Each row of a before or after table is a point. One or more steps were done to the points. Then noise was added and the rows were shuffled. The steps act on columns, c1 being the first. Name the steps. A step turns or swaps two columns, mirrors them in a line or flattens them onto one, adds a multiple of one to another, or multiplies or shifts one. Angles are multiples of 10 degrees, from the lower column toward the higher: turns from -170 to 170, lines from 10 to 170 but not 90. Use the fewest steps. Two steps may share a column if one is a turn and the other turns, adds or multiplies; they go together, in the order done. Otherwise the lowest column goes first.

Before (8 x 2):
[[ 18   5]
 [  1  29]
 [  8  51]
 [ -1 -58]
 [ -2 -92]
 [ 34  11]
 [-22 -65]
 [-13 -64]]
After (8 x 2):
[[  0  -1]
 [  3  -2]
 [ 26 -36]
 [ 27 -38]
 [-19  23]
 [ 39 -66]
 [ 22 -37]
 [-20  38]]
Steps: flatten c1 and c2 onto the line at 120 degrees

Before (8 x 8):
[[  5 -15  16  -2 -19 -49  41   2]
 [-35 -36   0  10  56  17 -38  48]
 [-40  18  14  26  -9  -4  67 -15]
 [  5   1 -43  19  38  -7  10  35]
 [-31 -21 -15   8 -19   3  70 -41]
 [-19 -26   3  28 -34 -31 -24  29]
 [ 95  13 -13  47  60   5   1   1]
 [ 74  32 -12  -8 -31  11  68 -16]]
After (8 x 8):
[[ 22 -14  -9  39  -9  53   8  14]
 [-36 -36 -46  51  23 -36   5 -18]
 [-47 -21  38  46  -5  60 -37   3]
 [ 60  29  21  28 -17  55 -42  -6]
 [-19 -26 -35  64 -15 -11  31  -3]
 [ 82  16  -1  85  23   4  -1 -15]
 [-25  19  14  64  -7  60 -32  18]
 [-36   4 -16  59  16  10   2 -53]]
Steps: add 1 times c3 to c1; turn c3 and c8 by 110 degrees; shift c4 by 40; multiply c5 by 0.4; multiply c6 by 0.7; turn c6 and c7 by -120 degrees

Before (12 x 12):
[[ -1  30  27   9 -43  54  53  28 -46 -28  38 -38]
 [-22  23  32  33  15  17  51  31 -30  27 -52  -4]
 [ 17 -19   9  40  18  26 -24 -21  42  -2  16  25]
 [ 10 -16 -19  -8  26 -36   1  26  37  25 -20 -20]
 [-26 -17  22 -38  14  41  28  24   8  -5  17   6]
 [ 51  49   8  12   5 -30  21 -34 -13  28 -51 -10]
 [  1  11 -11 -19 -23  -5 -17  -5 -38 -35 -43 -46]
 [ -5   7 -13  -6 -49 -18   4 -41 -22   0  22 -35]
 [ 34  36 -15  44  33 -16 -13  -3 -36  16  18  34]
 [-21  30 -42  58  43   7   6 -23  31 -51 -43  30]
 [ 22 -29 -53  -6  19  58 -24 -46   5  23  28 -17]
 [ 13 -14 -35  27   3 -19  13   6  12 -20 -27  40]]
After (12 x 12):
[[-27 -23  24  68  20   5 -27   7  16  -8  15  10]
 [ 36  43 -19 -54  29   3   4 -26 -39  26  23  68]
 [  0   8 -10 -37 -52  -6 -11  40 -20   2  22 -68]
 [ -1  41  29  10 -31  -9 -69 -24 -29 -49  40 -78]
 [ 24 -25   9 -72  21   3  42  -9  34  -6  12  51]
 [ 15 -20 -18  32  18   3   9 -16  36  36 -17 -39]
 [-20  31  35  -5  14   3 -56 -44 -10  46 -49  -7]
 [ 13 -25 -33 -29  -1   2 -10 -27  12 -30 -23  80]
 [ 53  60   9 -47  -1  -5 -26  18  -9  47 -50 -21]
 [  0  11 -11  14 -23  -8   2  13 -41 -61 -42 -90]
 [-20  36 -44 -96  45   9   7 -19  31 -83 -39  56]
 [ 27 -39 -53 -41  29   4  22  39  -4  36  28 -30]]
Steps: multiply c2 by 1.3; turn c4 and c8 by -140 degrees; multiply c4 by 1.6; flatten c5 and c6 onto the line at 10 degrees; mirror c7 and c9 in the line at 80 degrees; multiply c10 by 1.6; multiply c12 by 2

Before (14 x 20):
[[ 28  -4 -52   3 -31   3 -26   9  74  32 -11  12  -9 -47 -79 -30  45  -5
   18 -48]
 [ -7  15 -58  49  -5 -36  25  14  27  15   2  27 -24 -31 -58 -79  53  27
    1  12]
 [-22 -11  43  27  18  12  31 -31  -6 -36  40  24 -23  37  36  26 -44 -82
  -11 -23]
 [  4  -4   2  -8   1 -62 -12  62  27  -5  33 -31 -48 -23 -66 -28  24  21
    4   4]
 [  2 -18  37   7  51  75  -5 -10 -36 -48  73  18 -41  -9  -3 -14  -6 -38
   13  28]
 [-70 -11 -16 -38 -31  42  32 -14  24  25  41  13  52  21  46  16  14 -59
   49  17]
 [-46 -53   4 -48  49  16  71 -59 -16  14 -17 -16  47  -2   7  63 -52 -28
    8  40]
 [-90 -57 -34 -38 -37   8  35 -51 -15 -11 -52 -33  51  50 -65  26 -83 -38
   56  38]
 [ 13   2   7   4   9 -41 -46 -23  33 -48  29   9   8 -28 -27 -52   3  48
   -8   9]
 [ 16   9  13  63  36 -12 -31  26  67   1  19 -35 -26 -40 -29 -68 -15 -11
   11  28]
 [-49   2 -32  -1   7  12  -7  29  14 -28 -49   2  11 -34  11  -7  41 -19
   28 -17]
 [-16 -12 -34   7  67 -25 -31  20  41  20  18  10 -18   3 -34 -70  27  34
   38 -46]
 [-17 -10  66  29  48  61   8 -27 -27 -23  36  -3  37  78  17  52  19 -60
  -13  32]
 [-21 -40 -14 -21  15  50   7  -3 -63  12  13  -9  48  45  51  23 -60 -42
  -33  22]]
After (14 x 20):
[[ -4  15  10 -42  38 -15 -17  22  99  -1  24 -30 -21 -42 -30 -69 -14  46
    7  29]
 [  0  -8  57  12  46  64   8 -20   9 -23  30  -4  36  82  16  41  18  66
  -15  35]
 [ -2 -16 -12  71 -31  42  18 -17  43  32  47  16  52  25  48  20   6  20
   44  16]
 [  2 -44   9  52  53  12  14 -62  22   9 -19 -14  39  -6  14  58 -50 -13
    7  39]
 [ -3   3   3 -27  11 -38 -12 -18  48 -51  32   6   8 -33 -31 -49   9 -36
  -11   8]
 [  6 -39 -10  43  22  49 -17  -7 -41   9  14 -15  45  42  56  23 -60  20
  -36  11]
 [  5 -22  39  15  44  74  -7  -9  -7 -50  68  20 -35 -10  -5 -10  -7  37
   10  26]
 [ -3  10 -60 -59  -2 -35  25  11  36  18   4  23 -19 -34 -55 -78  43  13
    3  13]
 [  8  -9   5 -14   1 -70   5  62  36   1  31 -26 -42 -22 -64 -27  18 -26
    3   4]
 [ -6 -58 -42  62 -45  10 -20 -43  20 -16 -45 -33  57  54 -55  22 -77   1
   55  42]
 [  1  -8  42  29  21  10  -3 -27 -26 -46  42  25 -24  37  36  18 -44  86
  -10 -25]
 [  2  13 -29  12   7  18  12  33   2 -34 -54   0   4 -37  15  -8  43  10
   35 -12]
 [  3 -18 -44 -24  67 -34   4  20   2  26  21   4 -22  -1 -34 -71  30 -18
   49 -41]
 [  1  -1 -46   0 -28  -1  -1   1  28  31 -19  11 -11 -46 -76 -26  50  -2
   19 -47]]
Steps: multiply c1 by 0; turn c4 and c18 by 140 degrees; multiply c7 by 0.4; turn c7 and c17 by -20 degrees; add 1 times c20 to c9

Before (13 x 48):
[[ -5  22  24  -4 -22   7   5  25  14 -74  13 -47 -23 -30 -15   9  58  -7
   53  19 -21 -25   3  15 -17 -55  39 -67 -36  -1 -11 -49 -27  14 -30  39
  -22 -14  -4 -15  -6  -3 -10  21   2  11  -6 -20]
 [  7 -31   5 -21 -28  38 -13  -4  22 -31 -13 -10 -19  20  -1  -8 -18  46
  -17 -47  44  20   9  23 -43 -17   8 -16 -14   2  -1  -6  -3 -37  -7 -32
  -11   7  -1 -40  22  -3 -95 -28 -16 -53 -15   3]
 [-35 -31  10  21  15  42 -11   4  59 -15  -2 -24 -74  -1 -10  42 -14 -27
   17  26  -1  -8  13  -7   9 -24 -28 -44  13 -18   1 -20  33  68   9  -3
  -14   5  62 -29 -18  16  44  -6 -17  30 -41  15]
 [-55   2   5 -49  19 -36  13  18  34  20  83   0 -25   6 -11 -19 -57 -19
   -6 -20 -61 -12 -17  12 -40  -5  34 -34 -67  15   4   2  17  48 -19 -55
   11  -9  16  -2   0 -14  -7  12   5 -27 -53   2]
 [ 25 -33  45  44 -38  18  -9   3 -28  19  22 -19 -29  -5  10 -46  36 -10
    6  21   0  -3  -1 -24   8 -26  -4   1   5  -2  57 -10  33 -14  29 -30
   -2  24 -13  -1  -3  -7  -7   4   4  20  46  13]
 [ -7  -8  -9  48  49  34   9  16  38   1 -19  19 -65  -8   6  44 -15 -26
    6 -75 -27  19  -8  41 -32  38  -6 -28  13  37 -23 -32  -8  -5  39 -46
    7  25  13  11 -46  43  -9 -28  47 -32  -2  10]
 [-41 -30  62  19 -60 -33 -13 -30   3  28 -12   9   4  21  82 -35  12  -8
   29  26  29 -11 -30  17  23  14   4 -10  -7  35  36  17  29 -31 -18  21
   19  16 -37  -4  12   8 -43   4  -4  -3  50  13]
 [-21 -20  35  63  45 -14 -45  51  -3 -24  59  78 -23 -19  40 -40 -20  -4
  -40 -32  -4  28  -8  48  12 -61  -9  -6  18 -27 -31   4  -9 -41  28   5
  -17  17 -35  21  35  36  41  14 -12   5  29  -9]
 [ -4 -30  44  -5 -39 -27   1 -17   7 -27  57 -41 -33 -13 -21 -28  -6  -1
   32  21  12  10  24  11 -36 -22 -11 -19  -9   4 -32 -34  30  65  -7 -11
   13  16   4  14  34  29   8 -15 -29  44 -24 -26]
 [-40  41  40  20 -53 -21 -10  12  16 -41  37  17 -31 -46 -14 -14  16  22
  -22   2 -14 -41 -19  -1   8 -52 -47 -38 -12   8 -38 -30 -10   1  32   2
    1  40 -50  38  -3  -8   4   8  62   8  77   4]
 [ 40  14  43   8   3  17   5  20 -46 -10   9 -20  53 -28  -9 -11  43 -52
  -51   9 -11  -8 -21  24  11  15 -10 -25 -43  27  12   5  23 -18  24 -77
    3  25   9  -8  -7 -31 -33 -11 -30 -30 -12 -33]
 [ 63 -18 -14 -12  38  30  17  13   6  42  13  10 -10  12  33 -69 -38 -68
  -27  11  -6  33   5  30  33 -25 -37 -50 -12 -32  12 -17  52 -50  -8 -10
    8 -50 -15  -6  -4 -25 -19 -31  -5 -37  20   0]
 [ -3  -3  79  21   1   2   9 -14  63 -51   3  13 -20 -41   9 -41 -11  48
  -33  13  -1  56  17  50 -40  18  30   6 -20  27  16  -4  35  19 -10  24
   19  -2 -28   0   6   0  -7  17  11  30  11  -6]]
After (13 x 48):
[[ 18  18  48   5  -3  28   7 -13  42  21   6 -21  50 -25  -4 -12  44 -53
  -53   9 -12  -8 -22  22   7  16  -7 -23 -47  21  10   8  17 -22 -16 -83
   -1  28  16  -9  -1 -25 -35  -8 -30 -38  14 -35]
 [-32  -6  -8  19  47  93  14  -5 -35 -15 -21  23 -69 -11   6  46  -9 -30
    1 -73 -24  22  -6  44 -26  40 -12 -41   9  37 -22 -33 -16 -12  15 -43
  -47  21   8  17 -19  35 -37 -28  46 -32   3   6]
 [ 68 -16 -18   7  38  45  20 -16   9 -46  13  12 -14  12  31 -67 -39 -73
  -20  12  -8  33   5  30  26 -29 -39 -50 -11 -32  10 -17  48 -48 -23  -9
    8 -48 -12   3  12 -23  -3 -31  -9 -36 -12  -4]
 [-19 -18  29  -9  45 -58 -42 -52  -2  23  59  84 -20 -14  41 -44 -23   2
  -32 -30   0  21  -6  44   8 -63 -10  -4  20 -31 -30  -2 -11 -43  52   8
  -70  14 -35  22  20  33   1  15 -15   6 -20 -15]
 [-50   0   8  -2  11 -46  10  -9 -30 -30  81   1 -29   8 -10 -17 -56 -11
   -6 -18 -60 -13 -19  13 -41 -10  34 -37 -67  11   2   0  11  48 -12 -54
   48  -9  15  -7 -24 -12  16  10   2 -23  58   6]
 [ 15 -32  46   6 -34  26  -7  -8  26  -8  23 -20 -35 -12   3 -44  42  -2
    8  30  -3   0   8 -28   7 -20  -5   3   6   4  50 -14  32 -21   6 -30
  -45  24 -10  -3  11   0 -22   8   4  21 -51  10]
 [  2  -3  75  26  -1  -7  11  16 -70  26   0  14 -18 -32  17 -37 -11  51
  -33   9   1  48  20  48 -36  20  28   3 -30  23   8  -4  35  16 -10  26
  -18  -3 -27  -1   3   1   4  13  10  30 -12 -10]
 [-50 -38  60  23 -61 -49 -14  18   8 -19  -8  13  -3  23  78 -38   5  -3
   37  32  32 -12 -23  18  27  11   0 -10  -8  36  33  15  30 -24 -43  17
  -18  24 -40   2 -17   7   1  10   4   1 -55  15]
 [-12 -36   3 -19 -31  30 -11   9 -23  18 -20 -12 -27  23   3  -6 -15  45
  -14 -49  49  24   8  31 -52 -13   4  -9  -8   4   2  -4   2 -42 -86 -25
   28   3   5 -44  38  -1 -37 -24 -13 -53  11  -3]
 [-26 -32   5 -12  15  67  -6   4 -59  -2  -4 -24 -74   1 -12  41 -14 -25
   15  22  -5  -8  12 -10   6 -16 -28 -51  13 -23   3 -18  31  71  41   5
  -29  -1  62 -26   9  14  16  -7 -17  25  44  14]
 [  4  22  26 -20 -24  18   6 -26 -36  67   7 -48 -20 -29 -14   9  57 -10
   53  16 -20 -26   4  13 -18 -60  41 -61 -39 -10 -17 -53 -21   2 -23  38
    1 -14  -1 -10  -8   0  19  20   0  14  11 -10]
 [-56  43  36   8 -50 -22 -11 -22 -22  30  34  18 -30 -52 -14 -14  15  24
  -23  -5 -18 -43 -20   3   4 -51 -45 -39 -11  12 -43 -26 -11  -7  25  -1
  -30  41 -54  38 -20 -10 -30   6  65   9 -74   4]
 [ -1 -25  42  16 -36 -66  -3  19 -16  25  54 -40 -39 -10 -19 -28  -7   5
   24  25   6  10  26  10 -38 -20  -9  -9 -10   1 -31 -37  27  65   9 -10
    9  18  -1  15   8  25  15 -10 -33  49  16 -25]]
Steps: turn c35 and c43 by -60 degrees; add 0.5 times c43 to c1; turn c4 and c37 by -80 degrees; turn c6 and c41 by 40 degrees; multiply c6 by 1.6; turn c8 and c47 by 170 degrees; turn c9 and c10 by -160 degrees
